Each row of a before or after table is a point. The points were changed in one or more steps. Then noise was added and the rows were shuffled. The steps act on how far a point lies along the listed directions, d1 being the first. Write out the steps. A step turns or swaps two directions, mirrors them in a line or flattens them onto one, adds a multiple of one to another, or multiplies one. Angles are multiples of 10 degrees, from the lower direction toward the higher: turns from -170 to 170, lines from 10 to 170 but not 90. Use the fewest steps. Two steps may share a direction if one is a turn and the other turns, adds or multiplies; they go together, in the order done. Otherwise the lowest direction goes first.

Directions:
(1): [23 60  0]
(2): [-60  23   2]
Before (12 x 3):
[[-37 -19  -5]
 [-38 -27   1]
 [-37   5  -2]
 [ 18 -29  -6]
 [-47 -37  -4]
 [ 12  60   7]
 [-39 -34   7]
 [-28 -27   1]
 [-14  -5  10]
 [-19 -35  -5]
 [ 20  -8  -3]
 [  8 -27 -10]]
After:
[[-53 -30   9]
 [ 37   9  -9]
 [ 10  34  -4]
 [ 37  -2  -1]
 [ 45 -13   0]
 [ 19 -32  -6]
 [ 59 -11  -7]
 [ 15  -8   9]
 [ 17  24  -9]
 [ 37 -17  -7]
 [ 51  -9   5]
 [ -6  20  -1]]
Steps: turn d1 and d2 by 130 degrees

Directions:
(1): [-10 -39 -26  34 -51  13]
(2): [ 16  60 -23  -4 -32  27]
(3): [-49  13  -8  32  34  36]
(4): [-45  -8   8 -57 -23  17]
(5): [-32  19 -38   1  -3 -58]
Before, 8 rows:
[[-28  -6  -3  -3 -25   7]
 [-60  13 -15  11  34  32]
 [-34 -27  -1  -3   2 -12]
 [ 10  15  -1 -15  -8  13]
 [ 12  15  -3  14  -6   5]
 [ 24   6  -2  -3 -13   8]
 [ -1  24 -14   1  -9  -5]
 [ 14  17  -1 -20  -9   0]]
After, 8 rows:
[[  8  -8   2   7  -1 -20]
 [ 36  33 -11 -43 -43  10]
 [ -1 -18  15 -10  18  -6]
 [-20  16 -10  -8 -22  30]
 [ -7 -12   9  -7 -30  16]
 [ 13 -17  11  -6   9  -5]
 [  7 -22   4   9  13 -10]
 [ -4 -11   3 -15  -7 -22]]
Steps: turn d2 and d3 by -130 degrees; turn d4 and d5 by -50 degrees

Directions:
(1): [ -6 -50  26 -16  -6  -2  38  18 -24]
(2): [-36 -33  15  15   6  -7 -46 -28  -9]
(3): [-46  41  22  -5  14 -27  13  13 -15]
(4): [-26   1 -25  29 -59   2  12   2  -7]
(5): [  5   3 -33  -3  15  10 -19  21 -60]
Before, 14 rows:
[[ -1   9 -19  -6  -4   0  17  13   1]
 [ -2 -29   4   7 -24  -2   2 -17  12]
 [ -8  -7  21 -11  20  -3  -5  -6  19]
 [ -3   6 -20   4 -26  10  25   9 -23]
 [ -3 -33  12   3 -12  -5   3  -9  15]
 [ -6   6   6  11 -50   2  34   2  10]
 [ 23  -6 -12 -10  -1   9   0  -8   9]
 [  6  -9  -7   4 -19   3   4  -5  -1]
 [  3  -1 -13   6   7   7 -13  -6 -19]
 [ 30   2 -12   8  -6  15  -9  -7  -1]
 [-20   9 -14  21 -28   9   5 -14  16]
 [-19 -24   4   3 -11  -4  14   3 -16]
 [ 10  -9 -16  -5  18   9 -28  -1 -21]
 [ -9  -9  -8  13 -20   5  -6  -5   5]]
After, 14 rows:
[[-15   8  -8  13 -46   2  37   2   3]
 [  9 -16  -3  -7  18   9 -18   0  -6]
 [ -2   6 -13  -4  -8   0  19   9  13]
 [-30 -28 -10  23 -51   1  21   0 -11]
 [-11  11  16   1  12  -8   1 -12   8]
 [  2  -1 -30  18 -60  17  20  14 -28]
 [ -3  21  -2 -18  14  -7   4   5 -12]
 [ -7   7 -22   8  -1  17  -9  -6  -6]
 [-22 -22 -16  12 -20  -4  -1  12 -33]
 [-12   7  -4   6 -18  -6   9   3 -16]
 [-19  15  26 -10  24 -17  -7  -9  16]
 [-24 -11 -17  11 -26  -4  -4   3 -37]
 [  1  34  15  -3  21  -8   0   1 -11]
 [-20   0 -10   8  -9   0  -9   2 -10]]
Steps: add 1.5 times d1 to d4; turn d3 and d5 by -150 degrees
